Rows are points. Two turns around zero, p and q, are shown by what they do to some points. Write where each new point lands after one turn and then the other. Backwards means that the second turn is done in reverse. Each puzzle has new turns, and all numbers are rounded.

Turn p:
-38.5, -3.5, 11.0 => 18.9, -2.6, -35.4
11.5, 11.7, -3.8 => -2.6, 10.8, 12.7
6.5, 17.4, -15.9 => 10.4, 12.3, 18.4
10.5, -31.4, -7.8 => -10.2, -31.5, 7.6
4.3, -12.2, 1.0 => -6.8, -11.0, 0.4
5.7, 18.0, 15.5 => -9.7, 22.1, -3.7
Turn q:
9.7, -12.1, 18.1 => 9.5, 21.6, 3.1
12.5, -38.5, 10.9 => 35.1, 19.0, 12.7
-7.5, 21.4, -13.0 => -17.8, -17.2, -8.4
-26.1, 4.2, 1.9 => -15.8, -8.4, 19.6
-1.9, 8.8, -11.9 => -4.9, -12.7, -6.1
13.3, 16.3, -6.0 => -6.1, -2.5, -20.9
Where do these land?
q, then p backwards: 9.8, -12.3, -11.3 => -16.3, -1.3, -10.4
p, then q: 15.0, 0.8, -13.0 => -4.6, 17.8, 7.6
p, then q backwards: 5.0, 31.0, 18.8 => 12.9, 5.1, 33.9
q, then p: -0.2, -25.3, 3.2 => -22.3, 11.0, 5.7
p, then q: -29.7, 5.8, 2.3 => 11.9, -12.8, -24.8

Turn p:
-10.9, -0.8, -32.5, 3.8 => -8.3, 12.2, -18.0, 25.4
4.6, -30.4, 22.5, 20.9 => 6.1, -31.1, -18.8, -23.0
-20.6, 8.1, 3.3, -12.5 => 15.0, 0.1, 12.8, 16.4
17.8, 10.8, 6.0, -7.7 => -8.9, 8.0, 14.6, -13.2
18.9, 12.6, -9.9, 17.5 => -9.3, 21.5, -12.0, -15.1
-9.8, -0.2, 10.5, -22.1 => 5.3, -10.5, 21.5, 9.6
Turn q:
22.8, -18.0, -22.1, -4.3 => 11.3, 25.4, -1.5, 24.0
-14.2, -13.9, -12.5, -5.4 => 10.5, -11.8, 5.5, 17.3
-3.9, 21.6, 14.4, 6.5 => -14.0, -7.3, -7.8, -20.5
-2.2, 36.1, 10.3, 10.6 => -22.1, -7.9, -21.0, -23.1
0.8, -32.6, -18.5, -8.4 => 19.6, 6.1, 14.5, 29.0
-2.7, 11.4, 21.1, 17.0 => -21.3, -3.9, 6.1, -19.1
-0.6, -4.6, 7.3, -15.9 => 15.9, -0.6, 4.1, -7.6
Where do these land?
p, then q backwards: -12.7, -13.3, -19.8, -15.1 => -10.3, -6.9, -23.9, 15.2
p, then q: 8.4, 26.2, -6.9, 16.1 => 0.8, -2.2, -30.1, -12.3
q, then p: 4.8, -6.3, 26.1, 22.3 => 24.8, -10.0, 22.2, 5.8
p, then q: 7.8, -15.3, -11.4, -14.7 => -5.5, -18.6, 14.7, 7.1
p, then q: -23.7, 16.9, -4.6, 11.5 => -16.2, 21.2, -17.0, -0.7
q, then p: 15.3, -8.3, 16.5, -20.0 => -10.6, 9.5, 24.5, -13.2

Turn p:
0.4, 19.9, 5.0, -5.7, -6.2, -42.6 => -26.4, -20.4, 7.7, 31.6, -3.4, -11.1
15.0, 1.8, 3.7, -22.0, -33.2, 7.5 => -7.4, 15.4, -7.4, -0.8, -36.7, -13.6
-1.2, 10.7, -13.7, -21.5, 13.6, 14.2 => -13.3, -6.6, -17.9, -19.5, -3.6, 14.8
-21.0, -20.4, 9.1, 21.5, -3.7, 33.2 => 39.3, 24.0, -11.8, -5.5, 14.7, 3.8
7.2, 15.1, -7.0, 2.5, 2.3, 12.7 => -12.5, 8.5, -6.0, -13.4, 6.8, -3.3
0.8, -10.6, 13.2, 14.9, 22.3, -19.7 => 5.3, -9.3, 25.4, 13.5, 16.6, 13.2
-1.2, -16.4, -10.3, 10.4, 4.9, -5.2 => 15.0, -11.5, 9.9, -5.8, 5.8, -3.8
Turn q:
16.0, 19.9, 5.6, 14.1, 9.4, -7.9 => -24.5, 7.5, -4.1, -10.5, 12.6, -9.4
18.1, -0.9, 2.9, 7.0, 32.1, -2.0 => -28.4, -2.6, -12.0, 9.1, 15.1, 12.3
-22.1, 17.3, 5.2, -0.7, -2.8, 14.7 => 13.2, 7.3, 24.0, -0.7, 14.6, -4.5
-1.3, 16.2, -11.4, -23.7, 0.6, 11.7 => -1.1, -22.1, 23.7, 1.7, 1.1, -6.1
-7.3, -29.4, 10.3, -10.4, -21.4, -14.2 => 30.7, -5.3, -23.5, -4.1, -15.5, 3.1
28.9, -8.5, 4.2, 22.0, 8.9, 6.0 => -26.8, 11.7, -12.5, -10.0, -4.3, 19.8
-32.3, -14.6, -16.6, -8.1, -26.8, -8.4 => 36.9, 3.6, 4.3, 14.4, -23.5, -15.3
Where do these land?
q, then p backwards: 6.6, -19.7, -2.5, -13.7, -19.7, -4.5 => -7.5, -18.5, -10.8, -21.4, -7.3, 2.7
q, then p: -10.1, 2.5, 6.1, 16.7, 26.7, -9.0 => -7.5, -7.8, -3.0, -4.9, 32.5, 3.1
p, then q: -9.2, -1.0, 11.1, 14.6, 13.3, -3.4 => -14.7, 6.3, 0.2, 3.3, 13.1, 13.1
q, then p: 11.4, -16.7, 9.5, -27.8, -27.1, 27.9 => 12.7, 23.6, 3.7, -15.9, -41.5, 8.6
q, then p: 18.0, -1.3, -21.1, -21.0, -6.5, -8.0 => 26.9, -6.9, 1.9, 10.8, -15.9, -13.1
q, then p: -3.1, 3.3, -2.4, 29.6, 14.6, 9.1 => -13.3, 8.9, -18.4, 6.5, 23.5, 3.1
q, then p backwards: -28.5, 2.7, 4.8, 8.1, 17.4, 16.0 => -4.8, -4.3, 26.8, 24.3, 10.5, -2.7
p, then q backwards: 19.7, 0.9, 8.8, -22.8, -11.0, 4.6 => 14.7, -7.7, -19.9, 15.5, -13.4, 6.2
q, then p: -4.8, 29.4, -14.2, 16.3, -7.7, -32.6 => -17.3, -31.3, 3.4, 31.7, 6.8, -11.6

Turn p:
9.3, 26.3, -7.6, -0.1, -18.0, 16.6, -7.5, 18.6 => -24.3, 9.9, 7.8, 5.9, -3.0, 4.0, 1.2, -32.0
2.9, 17.5, -7.3, 1.0, -17.1, 14.7, -14.0, -9.5 => -22.8, -2.0, -4.4, 8.7, -14.5, 7.9, 11.4, -11.9
10.1, -39.1, 5.5, 9.6, 11.5, 9.1, 13.2, -5.6 => 15.4, -23.9, -12.5, -26.5, 0.6, -9.9, -17.7, 9.5
7.9, 17.7, 2.7, -4.8, 6.2, 10.6, -30.3, 2.7 => -3.1, -5.8, -4.4, 11.9, 5.3, 21.8, 16.6, -22.3
25.2, -16.8, -11.1, -31.7, -6.8, -19.5, 35.8, 7.6 => 2.4, -20.1, 38.4, 7.8, 8.4, -31.3, -26.4, 11.0
-2.8, 11.9, 5.4, 23.1, 16.0, 1.4, -0.1, -11.6 => -2.6, 9.3, -21.6, 0.9, 4.1, 19.6, -7.9, 8.9
-3.2, 7.0, 8.9, 4.0, -11.0, 12.0, -10.1, -11.9 => -4.6, -0.5, -13.7, 6.2, -17.2, 4.7, 7.2, -6.9
11.3, -18.6, -37.5, -20.7, -9.7, -23.2, -1.7, 3.9 => -10.7, -19.6, 43.2, -9.7, 6.9, -8.1, 10.8, 16.5
-34.0, -2.6, 20.1, 11.2, 25.0, 13.9, 9.8, -10.2 => 16.3, 16.8, -42.7, -2.0, 9.5, -9.3, 4.2, 12.0
-19.9, -16.8, 14.0, 20.0, 20.2, -2.2, 5.3, 4.4 => 22.9, 13.6, -20.3, -20.0, 8.4, 0.4, -3.4, 11.5
-6.8, 13.5, 6.9, -11.5, -16.3, -33.4, -0.5, 11.5 => 11.2, 22.3, 30.2, 16.8, -8.5, 0.3, 4.1, 3.7
Turn q:
19.0, 20.8, -6.3, -30.9, -6.1, -18.5, 19.8, -8.6 => 18.9, 24.5, -19.7, 24.2, 16.8, 2.8, -20.1, 2.2
4.7, -2.3, -1.3, -2.6, -1.6, 23.6, -15.4, -9.3 => -1.4, 11.8, 10.6, -21.5, -5.4, -9.9, -4.0, -7.9
27.3, -6.9, -32.1, 1.9, 7.7, 31.2, -6.9, 34.5 => 12.9, -9.0, -15.0, -9.6, -39.2, -41.6, -8.9, -13.6
-17.8, 25.2, 18.2, -3.0, 20.3, -27.1, -3.5, 4.0 => -4.3, -12.8, 6.3, 13.2, 24.2, 5.1, -6.6, 37.6
15.8, -3.7, 9.2, 16.6, -15.1, 2.2, -5.7, -15.7 => -0.5, 13.4, 5.4, -11.0, -16.7, 22.8, -0.1, -2.6
-15.7, -28.2, 18.8, 14.7, 18.1, -16.4, 14.4, -10.8 => 7.0, -16.1, 21.5, 12.0, 8.5, 19.2, 34.2, 1.0
-9.2, -29.2, 6.5, 8.8, -19.4, 2.4, -17.7, -6.0 => -25.2, 9.2, 9.1, -8.7, -10.9, 7.5, 24.3, -11.9
-18.1, 2.3, -19.6, 4.5, -8.3, 1.5, -1.3, -4.8 => -17.0, -9.3, 2.8, 3.0, 5.1, -0.7, -10.7, -17.4
-6.1, 22.1, 6.5, -10.0, 4.4, 1.0, 16.3, 16.8 => 9.4, -11.8, -21.0, -1.4, 17.6, -5.2, -8.3, 12.6
Where do these land?
q, then p backwards: 5.1, 8.4, -25.5, 4.7, -12.8, -23.1, -12.6, 23.8 => 7.6, 18.7, 5.6, -0.8, -15.4, 14.5, 19.7, -30.2
p, then q: -17.5, 35.0, 0.9, -0.2, 16.1, 22.6, -13.8, -10.7 => 6.7, -33.9, 11.0, 2.1, 4.0, 3.1, -24.9, -25.3
p, then q backwards: 35.1, 3.3, -6.4, -15.7, -26.1, -23.3, -2.2, -4.4 => -3.7, -4.6, -20.2, 31.8, 23.3, -15.4, -16.0, -17.1
p, then q backwards: 10.7, -12.0, -1.4, 3.4, 9.6, -21.0, 1.1, -21.5 => 3.3, 18.1, 14.1, 16.8, 16.2, -12.6, 1.5, 4.7
q, then p: -11.3, -5.3, -6.4, 7.6, 8.4, -3.2, 3.3, -3.6 => 11.4, -4.0, -9.6, -6.6, -5.5, -1.5, -4.2, 5.2
p, then q: -6.7, -28.1, 7.8, 4.1, -10.9, -14.5, -10.5, 12.3 => 14.7, 28.4, -20.4, 0.7, 1.4, 1.7, 4.7, 6.1
p, then q backwards: -17.5, 16.7, 4.1, -9.3, -9.7, 24.7, 19.1, -18.5 => 2.8, -5.2, -18.4, -19.5, -14.1, -12.5, -10.0, 29.9
q, then p: 13.5, 15.1, 5.6, 25.5, 12.4, -13.2, -2.5, -3.2 => 5.5, -4.6, 1.4, -16.0, -12.0, -1.2, 0.8, -31.3
p, then q: -15.7, -15.4, -3.5, 10.1, -7.4, 18.9, -1.2, -8.0 => -6.1, 5.9, -14.2, 20.0, 10.1, -7.2, -3.7, -15.3
q, then p backwards: -4.0, -1.9, 20.6, -40.9, -15.1, 18.1, 26.8, 3.9 => -34.5, -1.7, 7.1, 4.0, 36.3, 19.9, -4.0, 20.4
q, then p: 8.3, -15.8, 4.1, 10.7, 35.5, 13.9, -7.5, 29.9 => 20.3, -2.8, 36.9, -8.2, -15.2, -15.1, -23.0, 4.5
